Every row gives one point. Each table stands for the endless flat space through its points: a line for two points, a plane for three, and so on. Write the one point that lies in both, or say that there is none.
In the rows, 100 means zero.

First (2 x 4):
[102 79 78 76]
[94 79 90 104]
Second (2 x 4):
[101 79 76 68]
[117 99 100 100]
They share: no point

First (3 x 4):
[54 122 103 113]
[67 106 87 111]
[105 132 113 73]
Second:
[81 112 113 69]
[75 142 89 117]
They share: no point

First (3 x 6):
[139 71 123 137 101 97]
[126 73 101 118 135 87]
[141 78 126 143 90 107]
Second, 3 rows:
[128 80 111 126 107 102]
[142 80 100 134 128 99]
[136 78 104 128 112 101]
They share: [131 81 109 129 115 101]

First, 3 rows:
[55 127 59 118 114 96 123 38]
[48 99 75 125 107 128 87 70]
[59 107 73 126 118 112 93 66]
Second:
[71 141 63 145 137 117 95 75]
[23 93 123 68 159 88 117 81]
[50 76 90 101 124 89 100 73]
[63 130 68 100 162 121 121 75]
[76 94 58 118 126 110 102 65]
They share: no point

First:
[91 106 79 111 129 117 79 116 123]
[103 97 74 111 114 100 101 104 112]
[87 113 80 108 138 128 65 123 127]
Second, 2 rows:
[81 92 81 106 115 120 96 128 115]
[90 113 90 118 127 114 81 113 133]
They share: no point

First (4 x 9):
[65 93 76 145 116 139 104 92 124]
[59 55 87 119 110 115 57 94 127]
[89 89 65 129 128 127 67 120 103]
[70 99 70 144 117 138 104 98 121]
Second (2 x 9):
[65 89 86 141 100 121 80 110 120]
[62 94 91 146 91 118 82 114 121]
They share: [71 79 76 131 118 127 76 102 118]

First, 4 rows:
[86 77 96 91 161 132 83 83 165 121 70]
[58 87 130 82 147 178 94 79 151 146 88]
[93 69 89 94 163 120 76 87 168 114 59]
[65 110 100 101 132 147 113 77 135 128 110]
Second:
[72 78 109 89 119 101 112 95 130 104 89]
[72 92 95 88 133 127 95 81 142 129 102]
[72 88 99 126 113 115 117 101 118 91 72]
They share: [72 95 92 109 127 130 101 87 133 117 90]

First, 5 rows:
[138 55 111 97 121 74 86 39 67 116 46 82]
[133 94 126 62 79 119 113 65 75 119 85 103]
[106 77 164 91 52 185 172 114 107 173 116 122]
[135 45 129 75 85 108 111 39 76 125 56 111]
[124 107 106 98 118 93 97 76 67 119 76 68]
Second, 4 rows:
[136 85 112 88 97 73 61 56 62 129 107 103]
[160 109 148 82 103 118 109 67 61 127 91 61]
[139 116 123 101 96 110 111 88 87 115 73 76]
[120 53 144 48 105 117 117 44 58 145 115 79]
They share: no point

First (3 x 14):
[70 51 136 85 80 96 121 77 75 129 127 125 108 95]
[82 57 124 87 76 112 117 58 69 140 142 107 73 56]
[58 33 142 93 82 100 105 73 75 143 139 119 94 77]
Second (6 x 14):
[53 94 138 88 42 93 158 74 61 142 133 74 83 68]
[39 84 105 86 94 146 131 65 44 113 91 126 100 61]
[101 72 157 99 38 64 164 77 94 166 121 82 110 106]
[85 54 105 52 124 115 90 86 56 74 130 183 105 105]
[58 56 109 108 57 108 166 46 69 110 102 118 114 92]
[136 58 152 77 59 59 140 75 112 146 140 110 129 130]
They share: [84 68 127 79 77 98 133 74 73 121 122 124 108 97]

First, 5 rows:
[22 63 112 38 107 51 116 123 101 140 91 85 157 62]
[111 106 74 72 69 85 105 91 45 68 113 118 99 116]
[129 146 127 102 87 104 110 106 88 39 127 111 116 85]
[100 91 72 80 53 73 106 105 57 84 135 105 111 88]
[89 116 86 95 61 76 105 126 83 87 129 74 127 47]
Second (4 x 14):
[104 121 82 57 96 83 99 93 67 72 125 107 111 96]
[118 104 75 88 55 92 82 108 54 75 81 75 137 66]
[111 95 81 105 43 85 88 113 58 81 78 71 134 61]
[96 130 121 95 68 100 138 128 78 56 138 126 114 96]
They share: [101 114 92 81 75 84 107 106 69 73 117 102 115 87]

First (5 x 18):
[131 130 91 93 94 109 45 100 156 139 128 78 81 63 140 128 154 118]
[99 147 125 111 82 154 84 115 122 122 80 77 134 98 79 131 79 120]
[125 130 98 79 83 107 61 109 131 108 82 90 86 80 138 136 129 120]
[99 123 105 119 110 146 116 135 102 126 56 61 122 78 79 131 99 88]
[110 128 101 107 133 138 100 135 98 128 108 93 92 53 100 123 136 71]
Second, 3 rows:
[133 120 103 111 103 133 95 128 118 139 99 95 84 56 118 132 127 109]
[125 116 119 113 119 143 113 112 120 145 99 93 100 50 134 146 119 93]
[101 139 72 79 92 98 42 124 126 98 79 57 93 92 97 113 145 100]
They share: [117 126 97 99 105 123 81 120 122 125 91 79 94 68 116 130 131 99]

First, 4 rows:
[42 146 94 100 141 124 51 103 90 102 84 109 52 132 126 70 96 109 116 117]
[48 122 92 79 131 88 49 118 82 71 60 125 88 138 98 57 60 113 144 98]
[61 129 95 81 134 97 64 113 98 96 85 117 82 132 119 63 78 97 127 113]
[83 142 63 59 115 97 80 126 94 135 89 113 94 132 100 98 87 67 81 133]
Second:
[77 109 79 140 102 100 84 156 125 83 119 159 109 159 129 91 75 137 139 87]
[98 97 28 63 150 44 68 134 53 103 59 142 85 134 121 60 72 90 113 94]
[75 118 93 141 77 104 53 152 143 56 110 152 125 131 112 88 100 150 131 89]
[89 99 60 79 115 72 38 139 109 69 69 133 118 110 122 83 106 114 98 94]
[57 135 115 86 112 120 62 118 135 93 101 109 103 127 119 87 91 99 113 121]
They share: [68 130 88 74 129 94 69 117 98 104 86 117 88 132 114 70 78 89 118 117]

First:
[117 134 137 126 117 129 86 94 103 92 69 72 75 124 90 121 125 83 135 120 93 61 103 78]
[122 127 158 121 106 127 97 104 90 80 65 69 88 126 77 107 119 63 129 101 92 57 113 83]
[144 131 116 103 127 132 104 92 131 112 77 62 69 130 96 119 125 107 105 131 81 93 89 86]
[127 141 98 120 138 135 82 82 137 119 78 68 56 124 110 138 131 123 125 151 87 86 82 77]
Second:
[157 134 127 112 132 104 94 76 130 111 97 102 66 153 81 120 110 93 107 135 107 91 127 88]
[141 132 123 110 126 116 94 78 120 105 87 84 64 135 85 120 124 91 111 123 97 83 109 82]
They share: no point

First (4 x 24):
[97 128 112 74 94 98 111 127 82 87 100 87 115 84 107 126 143 131 89 145 128 148 104 106]
[115 140 132 70 121 73 86 125 65 90 77 118 104 88 118 145 107 117 127 97 114 133 122 143]
[79 94 129 107 96 99 111 109 109 75 96 88 132 91 97 105 157 153 108 162 134 123 103 107]
[99 78 135 109 108 105 107 117 107 91 84 110 126 93 85 111 161 149 114 180 146 117 117 93]
Second:
[101 123 112 66 100 102 85 102 74 86 69 82 131 92 86 143 129 145 127 120 141 113 94 144]
[89 114 115 123 76 30 79 126 113 110 87 139 80 98 107 77 126 73 85 138 138 146 166 114]
[99 140 129 94 99 61 94 148 89 90 90 122 92 79 129 110 142 98 116 158 120 156 150 97]
[94 140 101 66 83 83 65 101 77 93 62 87 117 91 79 128 122 120 124 122 156 116 113 148]
[93 160 163 79 132 84 97 142 81 70 107 129 88 66 121 111 120 119 115 156 126 150 142 94]
They share: [101 117 129 86 109 88 99 120 85 86 86 105 116 89 106 127 133 133 115 133 126 130 114 121]

First (2 x 24):
[80 75 89 95 97 86 74 94 104 68 107 87 83 103 117 141 128 82 83 105 90 96 105 83]
[65 81 101 89 100 107 53 76 107 92 122 90 92 100 105 117 122 85 101 117 69 102 120 101]
Second (4 x 24):
[55 77 72 101 100 75 65 87 75 86 98 112 80 69 109 133 98 53 85 95 86 96 124 91]
[91 61 87 93 106 130 107 83 123 31 85 57 116 87 137 116 141 84 111 114 61 83 108 64]
[87 69 94 91 102 114 85 86 119 53 103 69 102 102 125 126 139 90 101 114 72 91 106 78]
[55 101 110 99 78 62 53 90 103 113 123 105 46 114 93 130 111 78 53 110 104 119 114 90]
They share: [75 77 93 93 98 93 67 88 105 76 112 88 86 102 113 133 126 83 89 109 83 98 110 89]

First, 6 rows:
[145 69 65 91 79 117 32 84 52 104 42 122 88 78 89 123 82 138 36 84 93 96 17 69]
[99 117 135 103 71 40 99 61 128 100 113 138 126 99 144 159 57 71 88 62 174 112 64 80]
[131 117 88 98 91 92 104 79 111 99 107 118 118 119 102 118 88 111 66 60 124 138 94 101]
[150 117 60 91 114 115 111 84 104 107 107 100 123 129 75 100 96 137 48 53 95 149 107 103]
[158 75 61 99 53 142 37 84 47 80 53 131 65 103 92 103 120 120 71 90 88 124 60 94]
[112 65 121 93 65 66 59 66 87 90 75 107 117 49 132 135 78 106 47 62 146 74 10 70]
Second, 5 rows:
[151 83 73 84 54 118 72 86 102 81 98 127 94 123 108 134 115 84 69 56 145 124 65 93]
[133 76 49 73 91 99 113 72 67 66 64 112 113 80 67 99 103 115 121 93 110 76 38 77]
[119 122 115 107 53 129 98 80 123 109 76 140 89 147 119 106 73 36 53 68 133 153 95 141]
[115 130 129 118 64 90 70 75 106 107 98 142 100 121 136 121 70 90 60 73 120 153 109 122]
[103 128 117 110 80 90 100 69 94 101 74 136 108 107 112 97 60 88 86 93 104 129 95 124]
They share: [133 101 91 100 70 98 79 76 92 90 90 127 100 108 110 121 95 103 75 71 124 127 76 95]

First:
[109 104 83 52 77 124 110 100 124 123 143 127 43 114 127 68 120 81 83 119 129 121 112 136]
[114 94 115 69 82 78 83 63 73 100 103 108 83 115 77 59 117 92 70 110 142 144 89 109]
[113 105 105 71 90 107 101 92 94 119 120 119 75 104 114 68 114 88 78 101 134 125 108 127]
Second (2 x 24):
[115 108 116 76 96 96 95 98 77 125 110 120 70 106 119 65 121 86 90 101 141 126 121 123]
[107 136 88 84 76 132 127 94 113 137 134 92 102 90 147 97 101 86 66 89 133 106 109 159]
They share: no point

First, 3 rows:
[104 132 80 138 107 120 109 91 119 77 64 120 81 135 114 116 105 101 97 112 74 88 80 82]
[80 110 82 142 117 144 107 91 105 75 50 140 61 133 118 90 117 67 117 100 80 106 56 62]
[84 104 84 126 115 148 117 95 127 85 60 144 77 107 94 100 137 69 109 100 106 92 64 46]
Second:
[89 111 96 121 109 132 106 81 95 23 56 139 115 83 89 116 117 115 59 146 106 116 69 74]
[103 185 67 126 125 101 140 119 114 109 104 120 29 158 160 158 132 70 123 92 60 74 88 52]
[108 58 81 142 87 140 73 63 161 82 26 121 142 92 34 97 97 139 54 125 117 72 81 88]
[130 96 50 141 83 147 103 89 178 112 46 96 100 125 79 115 130 132 102 107 111 62 98 70]
[125 157 47 145 98 132 138 102 129 66 56 118 57 122 145 136 166 106 117 110 111 88 106 44]
[120 90 64 134 90 138 94 88 177 126 57 98 106 131 66 114 107 125 94 104 95 56 88 81]
They share: [106 129 81 130 106 122 114 93 130 82 69 122 89 122 102 121 115 102 93 112 87 81 84 74]

First, 4 rows:
[71 96 125 96 128 102 145 57 141 96 122 85 69 109 116 79 96 63 90 106 65 89 106 113]
[95 102 128 99 107 114 151 69 129 81 107 97 51 106 143 67 111 87 108 100 92 86 124 125]
[67 58 88 99 107 66 111 85 117 89 119 77 91 118 123 107 91 67 88 88 76 58 128 101]
[105 116 132 83 101 116 141 85 131 81 105 103 37 106 125 51 95 99 106 112 98 90 120 133]
Second, 3 rows:
[99 89 89 124 90 86 111 97 152 98 135 104 55 142 148 91 101 80 93 97 95 56 135 110]
[57 55 123 78 148 96 151 61 90 84 111 60 103 96 104 95 95 50 95 83 41 96 107 96]
[53 46 132 93 109 109 159 56 115 90 93 93 73 133 104 109 74 55 80 67 72 104 86 69]
They share: no point

First:
[105 78 163 123 138 53 53 53 97 80 123 113 143 110 60 113 78 80 101 89 140 79 79 102]
[125 73 88 118 98 98 118 78 112 45 68 78 108 80 75 123 113 110 76 79 65 109 139 37]
[164 107 122 159 139 51 75 90 66 101 85 134 143 137 113 104 92 88 85 91 113 66 102 87]
Second (4 x 24):
[125 101 123 131 145 77 106 77 99 91 81 117 115 111 59 108 96 108 110 77 86 111 77 86]
[99 72 143 127 123 83 45 56 117 38 117 98 119 76 60 123 77 109 50 91 133 100 111 33]
[121 67 133 102 95 57 96 82 118 48 122 130 124 60 66 117 77 82 81 73 138 108 116 42]
[159 82 87 113 127 73 83 48 83 118 73 98 185 118 88 93 139 85 120 91 81 66 107 105]
They share: no point
